Every row gives one point. A path goes straight from each point to the next, and from the last back to the first. The post is the endless flat space through its rows: a point in 2 columns, a line in 3, a plane in 4, and so on, so that a path can go around it. Count how often the path circles the post. Going back the other way cancels.
(in the rows, 128 means zero)

Post:
[[105 157  93]
 [136 107 117]]
Path (27 x 3):
[[178 193  86]
 [159 127  65]
 [128  54  80]
 [173 109  88]
 [118 198  91]
 [136 124 136]
 [158 153  98]
 [113 176  61]
 [ 99  58  95]
 [ 46 171 138]
 [135 132 123]
 [194 162  88]
 [117 170  62]
 [141  14 128]
 [105  80  86]
 [187 156  75]
 [176 194 115]
 [142  84 147]
 [ 90  84 113]
 [106  96  78]
 [169 153  86]
 [132 176 110]
 [ 81 120 166]
 [ 77  78 112]
 [107   7 125]
 [ 89 109 138]
 [123 152 154]]
Times around: 0

Post, 7 rows:
[[129 158 109 178 124 110 124 135]
 [118 139 133 106  89 184 110 151]
 [136 134 136 194 132 102  98  91]
 [ 93  94 150 143 159 188  91 165]
 [153 121 119 153 158 174 152 177]
 [153 120  98 165 130  93 152 160]
 [130 147  92 134 125 124 131  97]]
Path (24 x 8):
[[191 141 122  98 109 155 128 151]
 [162 126 146 212 143 199  87 116]
 [128 106 112 135  84 133 155 114]
 [157 134 151 167 130 143 158 158]
 [120 159 116 142 142 110 106 143]
 [163 137 124 192 114 145 117 204]
 [154  98 105 130 163 195 172 159]
 [183 171 155 174  98 147 163 108]
 [126 158 135 177 154  69 102  83]
 [ 88 144 121 108 133 117  87 185]
 [164 153  93 143  36  68  97 101]
 [126 155 122 197  72 122 110 152]
 [130 139 135 144 131 139 151  69]
 [115 145 128 127 100 109 119 202]
 [125 104 119  93 159 153 130 182]
 [148 178  67 185  61  69 100 155]
 [175 185  79 125   7 107 145 150]
 [100 142  85 169 119  88 110  47]
 [134 162 164 212 129 114 141 132]
 [ 88 147 120 145 115 116 103 194]
 [134  96  66 115 194 151 110 108]
 [ 93 108 103 136 137 211 138 119]
 [128 127 112 172 117  84 160 132]
 [128 147 114 124 148 170 134 142]]
Times around: 5

Post (13 x 14):
[[ 85  99 150  89 128 133  74 133 101 158  95 136  64 122]
 [111 134 107 125  98 122 186 137 166 107 117 157 151 169]
 [120 114  68 136 171 146  95  83 122 135  73 140 112 133]
 [ 80  81 150 153 145 148 130  84 118 136 134 188 168  81]
 [138 161 133  99  99 111 165 150 192  53  79 162 161 103]
 [109 128 112  89  86  61 121 195 135 141 106 199 131  87]
 [132  93 143 171 173 146 151 141 126 154 182 171 127 127]
 [151 145 143 122  48 118 124 142  78 141 123 131 119 129]
 [135  44 136 156 140 142 131 117  56  78 102 132  97 177]
 [161  77  78 103 135 137 146 109  43 134 151 143  99 143]
 [122 109  58 156  82 109 118 106 174 121 212 183 159 180]
 [ 72 173 137 115 129 136 115 101  91 127 105  87  79  90]
 [120 127  90 100 125 115 131 121 210 152 125  58 100 164]]
Path (24 x 14):
[[155  92 115  95  96 152 171 115 131 210 168 175 149 206]
 [ 57 126 181 153 126 150 109  50  99  89 167 203 101  68]
 [210  79 155 117 106 135 111 137 219 176  59 131 125 191]
 [176  81  77  69  95 103 197 131 158 126 122  95 160 167]
 [183   7 117  65 171 170 122 107 145 199 127  67 146 124]
 [228 133  98 118  86 118 173 190 130  71  83 169 127 158]
 [ 93 124  95 168  90 116 165 125 148 128 235 228 142 165]
 [ 83 183 110  89 114  68 160 207 119 129 108 186  63 154]
 [155 125  70 115 171 151 132  82 118  98 154  71 126 127]
 [151  74  77 152 145 120 175 154 125  96 201  95 163 146]
 [ 76 173 106 151 195 181 195  21  78 123 133 114 174  89]
 [103 165 156 208 134 119 105  95  92 129 109  86  70 119]
 [136 171 184 144 133 156 156 192 114  85  92 165  51 125]
 [ 94  17 116 138 119 108  83 143  30  91  62 178 117 114]
 [114  90 182 100 144 176 124 153 121 190 170  93  72 178]
 [157 127 162 141  99 103  62 121 129 152  23  99  95 165]
 [158 102 135  81  42  83 143 143 151  53 113 151 138 123]
 [167  60 141 153  95 130 133 184 105 159 139 151  73 171]
 [202 114 153  53  71 105 101 225 186  82  59 138 171 103]
 [175 106 123 178 176 150 114 133  86 157  99 110 102 169]
 [ 86 132 130 112 175 111  82  75 141 199 110 155  94  74]
 [ 24  65 139 102 101 115 151 125  56 155 177 211  52 124]
 [114  76 131 169  91 126  23 157 217 170 163 142 109 184]
 [ 39 103  42  86 143 128 116 121 150 131  91 184 161 176]]
Times around: 2

Post (17 x 18):
[[153 142 174 158  87  72 138  81 123 113 125 127 150 147 134  98 113 108]
 [129 141 141  83 114 172 119 108 125 124 150  51 105 119 127 119 128 111]
 [166 102 169 179 141 191 169  88 119 102 171 163 114  82 217 204 145 237]
 [ 79 142  77 226 139 148 129 113 111 171 123 161  62 104 180 113 133 240]
 [ 97 156 159 168 128  95 109 103 109 113 111  91 116 128 174 124  81 132]
 [112 169 134 133 108 126 141 110 123 127 147  99 126 145 131 160 122  91]
 [115 141 102 100 131 192  99 149  82 189 150  58 126 121  58 162 122 137]
 [131 160 117  93  88 149 133 156 114 132 115 118 122 188 107 131  84 134]
 [109 110 194 108 105  77 117 102 110 103 163 105 123 193 154 125 115 106]
 [ 80 170 114 111 173 144 138 110 137 155 174 118 136 190 160  78 112 104]
 [109 159 137  82 146 113 165 184 152 211 125 129 135 122  56 117 117 182]
 [172 139 148 143 126  94 111  93 107 133 112 172 100 166 179 150 128 155]
 [141 104 159 124 114 136 156 100 132  96  93  94 158 125 144 163 140 112]
 [ 92 162 108 181 156 116  76  80 127 120 164 105 108 120 115 128 154 190]
 [150 129  99 124 107  99 115 138 108 116 167  70 130 150 128 113 110 122]
 [146 119 145 119 143 156 111 169 108 131 148 173 122 131 141 109 147 109]
 [120  94 112  92 114 179  69  86  94 101 174 111 122  88 125 156 118 119]]
Path:
[[113  99 178  95 138 163 138 127 131 142  61 121 153 188 114  76 118  76]
 [115 138 111 129  80 130  79  94  96  32 188  88  82 113 138  97  65 205]
 [123 132 226 130 147  34 140 105  93 118 152 147 185 139 119 204 130 137]
 [151 159 148 150 112 120 166  93 133 154 143 143 126 178 201 146 156 148]
 [104 139 193 169 203 123  84 167 112 162 146 103 110 127 182 190  80 132]
 [119  92 114  93 107 230 115 153  88 153 195 112  79 143 118 144  93 189]
 [123 109 152 153 141 105 112 117  78 135 108 119 138 140 112 147 156 142]
 [121 171 118  83  88 102  83 133 100 110 174  76 118 141 116 130  69 155]
 [180 128 124  95 126 139 126 115 146 126 118  87 150  78 169  91 129  51]
 [138 180 161 167 103  88  86 106  85 153 153  66 109 156  98 173  64 175]
 [129 122 175 203 188  80 130 118  90 165 228 156 128  57 140  57 119 135]
 [135 148 153 171  59  87 109  28  85  44  70 106 162 134 128 156 119 114]
 [127 208 157 171 122  73 163 112 143 153 139 111 130 150 167 118 133 159]
 [147 124 119  91  69 187 109 154 114 170 136 110 109 131 121 139  88 126]
 [113 128 162 130 107 130 161 104 137  98 141 130 153 135 162 141 161  56]
 [ 96 211 167 189 131  71 114 101 130  90 106 140 160 107  70 129 178 169]
 [114 157 166  50 170 126 161 156 127 218 113 134 125 162 126  81  96  73]
 [115 143  94 125 180 176 155 172 156 183  78 139 140 118 125 127  90 124]
 [139 169 163 161 158 122 162 106 164 107 178 128 104 144 217 172 157 155]
 [154 144 107 139  77 174 160 131 121 100 132 120 122 129 178 143 136 161]
 [113  37 115 116  56  80  92 118  70  59 190 144  96 151 172 125  95 161]
 [123 195  91 120 119 141  66  98 101 110 140  43 124 152  60 218  65 168]
 [ 78 168 100 200 148 122 108 106 106 249 148  70 114 144  81 107 138 114]
 [132 121 100 102  60 191 140 116 118 136 105  92 150 147 119 232 120 129]
 [119  65 147  65  60 113 153 134  97 141 169  79 161 176 134 167 106 131]
 [145 124 135 159 125  82  85 120 162 111 169 172  85 120 177 128 147 209]]
Times around: 1

Post (17 x 18):
[[151 115  97 181 134 122 115  56 109 199 128 158 115 108 159 104 162 125]
 [167 102 152 125 125 126 122  51 140 157 151 100 126 182 132  80 118 116]
 [145 104 140 139 143 101  94  75 122 147 118  93 137 128 160  70 130 169]
 [106 137 121  87 160 157 173 187 168 141 163 130  89  78 135 135 152 151]
 [121 122 159  88 171 107 126 145  88 129 144 128 161 163 125 169 107 127]
 [184 142 170 121 159 103 160 152 106  98 159 160 116 124 115 130  90 136]
 [133 161 184  99 148 104 151 116  75 106 127  77  92 167 125 131 123 115]
 [150 134 169  99 109 111  86  60 122 155 145 112 114 184 122 128 159 156]
 [ 94 141 155 107 121 132 158 178 163 122 142 144 138 107 145 105 127 105]
 [115 151 100 121 170 127 137 167 141 131 176 143  86  98 153 147  78 106]
 [143 138 126 140 127 155 138 191 130 127 157  95 126  70 128 134 131 116]
 [162 156 140  73 150 134 171 146 106  58 150 123 117 130 154 151 111 111]
 [174 147 149  85 107 106 117  75 116 136  75  96 129 194 116 113 109 134]
 [129  94 103 188 128 138 130  85 125 147 143 138 116 119 132 117 120 161]
 [110 143 136  67 133 147 143 180 128 111 156 124 104  64 103 124 102 116]
 [ 98 158 159 116 158 131 175 144 165  95 149 111 115  83 126 163 105  91]
 [170  67  88 167 107  57 120  93 101 171 147 126 104 127 151 114 145 145]]
Path, 26 rows:
[[106 154 166 112 134 111 162 123 100 130 130   7 112 143 133 114 141 131]
 [172 139 127 161 141  44 127 131 103 132 170 124 138 157 163 148 129  64]
 [177 122 147 110 169 128 155 124 121 158 113 143  97 154 140 121 167 108]
 [133 141 176 108 135  92 157 140  67 128  71 137 107 126 150 121  96 118]
 [137 105 146 185 170 114 110  90  62 153 181  88 158 135 155 100 105 153]
 [ 91 155 188 115 181 122 124  86 130  96 179  38 115 160 111 107  84 131]
 [144 150 152  92 147 126 147 100 146 119 154 144 127 120 151 118  82 136]
 [135 126 197 127 144 112 178 158  88 119 109  92 156 145 111 185 122 127]
 [167 134 186 134  99 185  97 116 134 109 109  95 176 139 111 106 139 148]
 [190  84  73 166  94  85 140 118 125 127 166 114  93 164 160  69 132 146]
 [140 119 126 155 114 136 144 144  89 162 162 169 168  86 124 104 147 124]
 [176 102 177  77  86  91 155 136 153  16 186  75 153 136 144 120  27 114]
 [174 113 142 116 123 105 151 115 133  81 105 122  50 102 144 101 103 141]
 [111 124 130 125 206 125 131 124 140  96  98  64 127 107 128 127  63 137]
 [108 192 159  70 141  90 171  99 117 104  81  37  95 128 110 140 122  92]
 [163 154 120 127 132 136 184 153 127 149 166 124  99 145 145 142 113 109]
 [ 66 125 154  60 148 169 194 141 209 131 114  79 131 103 184  74 144 146]
 [ 91 136 129 111 148  60 176 182 126 135 154 142 129 119 130  79  78 119]
 [157 114 143 164 167 133 110  79 136 152 169  76  93 151 126 107 175 162]
 [141 108 157 181 148 138 168 100 115 151  98 148  84 137 113 155 184 154]
 [128 108 113 125 141 126 126 127  95 200 137 185  88  93 151 182 183 193]
 [189 144 115  42  93 154 157  73  87 119 141 126 129 183 141 150 125  94]
 [ 55 121  83 106 148 148 112 175 112 164 166 105  81 125 120 165 154 201]
 [152  85 137 186 162 106  81 126 100 177 154 125 113  63 137  73 190 186]
 [134 101 129 163 132 108 125 111 120 157 157 129  99  80 148 109 119  94]
 [124 188 154  91 157 166 162 134 147 135 130 211 127 125 126 142  75  88]]
Times around: 1

Post (17 x 18):
[[151 109 110 121 148 131 144 156 149  76 145 125 131 131 128 108  95  71]
 [129  98 125 137 144 151  91  91 116  96 183 207 122 136  87 132 149 141]
 [122 154 113 182 108 137  82 140 141 105 110 158 136 155 133  97  99 183]
 [ 99 133 128 175 130 101 107 115 124  69 141 155 114 124 175 114  97 154]
 [130 147 137 170 138 143 115 134 156 127  81  88 131 137 189 132 135 118]
 [126 167 168  73 111 116 162  71 190 128 169 105 143 134 169  81 147 184]
 [128  87 170 114 148  89 117 184 118 114  96 163  68 100 144 133 144 108]
 [128 157 161  58  78  76 119 135 173 107  95  96 146 140 142 133  81 121]
 [124 125 117 106  56 106 182 106 184  99 148 104 144 138 153  78 180  97]
 [127 152 174 126 156  97 154 214  63 111  55 148 118 149 147 163 110 121]
 [119 125 119 152 120 155  98 104 114 166 112 100 142  94 133 106 119 141]
 [122 133 206 120  94  94 172 129 189 143 112 120 127 131 156 132 118 121]
 [119 145  81 107 134  73 131  90 125 169 137 152 127 145  92  99 111 136]
 [ 68 137 134 138 158 122 116 127 108 145  77 143 175 133 144  93 103 122]
 [ 75 125  87 132 103 129 117 141 126 106  61 139 104 141 101  85  82 104]
 [145 136 170 208 113 107 100 124  81  68  86 107 100 168 117  73 121 113]
 [118 177 180 151  67 129 100 127 148  98 101 180 133  95 123 148 131 119]]
Path:
[[162 140  85 184 136 117  95 105 135  54 125 121  85 126 121  53 159 100]
 [119 123 144 168 128 131 142 179 157 159  61 100 130 101 145 114 145  55]
 [156 162 108 101  76 141 116 114 170 150 142  80 173 186  91  73  81 187]
 [ 93 113 158 125 168 139 127 155 161  98  93 172 141 149 172 107 104  83]
 [124 118  99  96  92 111 192 112  96  83 102 132  96 139 123  49 155 105]
 [141 165 161  72 118 109  92 157 167  57  97 148  56 110 141 148  78 182]
 [154 135 111 108 131  58  86 161 137  41 126 119 120 123 107 116 109  76]
 [101 131 134 108 145  99 109 127 149 165 134 173 107 171 106 108 121 175]
 [110 156 101  97 180 131 130 161 158 183  69 120 170 109 224 133 151  68]
 [144 118 140 112 131 129 120 118 248 164 109  86 154 120 208 142  91 114]
 [ 82  94 156 159 137 125 141  86 159 104 129 139 121 162 163  93 141 161]
 [128  91 192 130 176 136 158 136 215  98 143 116  86 152 181  97 166 155]
 [ 77 105 155 113  93 114 104  73 121  65 161 134  47 111  78  11  91 162]
 [203 145 119 181 112 156 144 168 198 131 126  46 134 186 190 157 124  62]
 [ 98 129 189 143 135  80 123  96 168  96 102 147  85 143 170 141 127  75]
 [157 164  90 142  94 179 118 112 213 200 153  64 171  84 137 155 101 118]
 [100 163 137 193 133  85  98 124 161 111  71 141 116 135 148 156 117 101]
 [124 115  96 109 179  89  91 100 108  91 137 139 136  62 160 131 131  82]
 [155  98 116  60 108  34 143  84 162 111 147 139  88 146 127  96 125  95]
 [121 158 145 159 121 149  97 171  80  91  80 112 118 151 137 143  47  99]
 [137 116  73 121 150  99 187 184 120 186  98  91  96 156 152 125 151 121]
 [139 131  78 147 102  80  82 180 176 104 108 178 136 131 132 173 102 113]
 [ 96 132 105 154 157 116  83 126  81   7  97 181 127 156 126 135 139 138]
 [128 159 182 190 124 129 164 118 100  92 154 111 153 124 156 132 165 125]
 [114 164 187 200  50 144 112 138 176 102 135 149 177 122 152 123 126 117]
 [100 126 141 105  68  99 121 102 154 193  87 126 130  88 158 110 115 104]
 [126 102  89 135 131 121  76 116 223 160  90 117 129 113 163 140  93  92]]
Times around: 2
